Rows are points. Examples show where two turns around zero, p and q, send a point. Where does a point land after both, in the order given? Backwards means that the second turn is done in reverse. Each puzzle has new turns, and all numbers are rounded.
In the rows, zero is written as 128.

Turn p:
[115 166 122] -> [136 162 107]
[152  84 145] -> [129  87 161]
[161 187 128] -> [186 153 103]
[109  78  98] -> [ 79  92 122]
[ 81  82 111] -> [ 61 116 132]
[150 170 164] -> [177 158 143]
Turn q:
[115 114 150] -> [135 152 143]
[201 103  88] -> [128  47 159]
[107 131  59] -> [ 62 106 108]
[ 84 142 169] -> [141 187 114]
[ 99 127 152] -> [131 165 128]
[161 150 149] -> [168 112 118]
Where do these land?
p, then q: [109 173 137] -> [139 111  83]
q, then p: [ 98 151  94] -> [ 91 141  96]
p, then q: [102  99 147] -> [135 171 128]
p, then q: [203  89 135] -> [148 109 208]

Turn p:
[154 124 122  85] -> [ 87 110 147 112]
[123  83 115 131] -> [151 118 135  89]
[ 86 161 117 161] -> [168 134 126 177]
[154  83 125 111] -> [116 115 131  76]
[ 95 175 164 139] -> [131 173 130 179]
[154 141 126 141] -> [115 119 101 134]
Turn q:
[104 136 101 164] -> [ 93 125 141 164]
[138 132 128 125] -> [132 137 123 125]
[ 95 125 104 111] -> [104 120 162 115]
[153 138 106 121] -> [117 158 116 119]
[137  94 104 116] -> [100 119 112  99]
[140 142 225 131] -> [222 108 115 147]
Where do these land?
q, then p: [143 102 123 140] -> [146 105 143 123]
q, then p: [ 88 112 163 122] -> [121 144 116  76]
p, then q: [149 170 142 147] -> [ 88 130 139 161]
p, then q: [154 175 111 123] -> [ 93  92 130 155]
p, then q: [118 134  64  85] -> [150  61  96 119]
q, then p: [110  99 123 156] -> [166 129 134 106]
p, then q backwards: [133 104 170 122] -> [152 140 100  98]

Turn p:
[119 145 147 183 168 116 166 122] -> [134 188 126 103 110 132 101 169]
[153 143 122 132 105  66 101 110] -> [102  80 152 109 141 108  94 154]
[ 77 132  93 103 136 176 140 124] -> [135 139 106 177  97 133 182 129]
[183 135  65 141 142 204 193 106] -> [136 164 141 126  18 110 134  65]
[ 52  48 158 138 110  82 150 149] -> [200 111 114 156 168 202 108 179]
[115 104 131 139 143 105 113 183] -> [162 137 163 123 171 140 141 143]
[183 157 140  76 155 147  79 106] -> [ 76 127 123 141 156  65 122  73]
[125 121 161 150 117 119  70 129] -> [137 108 104  94 177 107 130 140]
[146 167 135  90  75 137 141 122] -> [ 69  96 122 123 114 156 137  99]
Turn q:
[155 176 117 141 160  94 144  31] -> [ 61 150  98  91  63 148 185 132]
[146 106 122 150  85 135 143 184] -> [143 109 119 191 158 135  98 121]
[ 86 122 113 109  77 140  97 144] -> [190 132 124 134 171 127 152 136]
[147 194 154 150 164 108 101  91] -> [ 91 186 108 110  76  94 144 138]
[143 102 116  76 143 102 135 156] -> [104 112 176 126 167 123 132 101]
[142 155 181 122 137 125 131  58] -> [115 165 149 111  56 146 153 148]
[110  89 137 148 119 124  72 106] -> [176 101 127 126  99  91 154 122]
[ 67  87 120 134 112 133 151 191] -> [162  79 134 138 189 122  93 167]
[157 121  92 122 155 193 177 190] -> [112 119 114 123 172 166  40  86]
Where do these land?
q, then p: [153 121 121 125 129 130 138 115] -> [134 122 101 130 114 132 132 128]
q, then p: [123 180 142 113 120 102 127  90] -> [ 89 149 140 129 108 173 155 139]
q, then p: [139 138 107 119 114 123 151 177] -> [146 164 119 129 134  90 137 153]
p, then q: [145 161 133  82 166 186 160  79] -> [137 137  53 123 129 134 189 175]
q, then p: [ 94  92  97 107 108 115  89 171] -> [146 162 156 141 139 101  61 122]
p, then q backwards: [183 205  99  93 179 200 155 142] -> [225 179 146  97 163  83  79  99]
p, then q: [ 86  97 104 184  74 100 120 108] -> [144  98 160 174 166 139  98  66]
q, then p: [128  76 167 185 101  81  62  92] -> [157  79 168  75 105 189  64 135]
q, then p: [ 96 116 105 138 181 119 137 189] -> [154 124 148 173 187  93 121 153]
q, then p backwards: [162 130 140  94 150 131 167 114] -> [155 158 134 112 112 114 169 152]
q, then p: [ 98  92 193 167  87 122 103 130] -> [149 110 172  53 147 150 103 107]
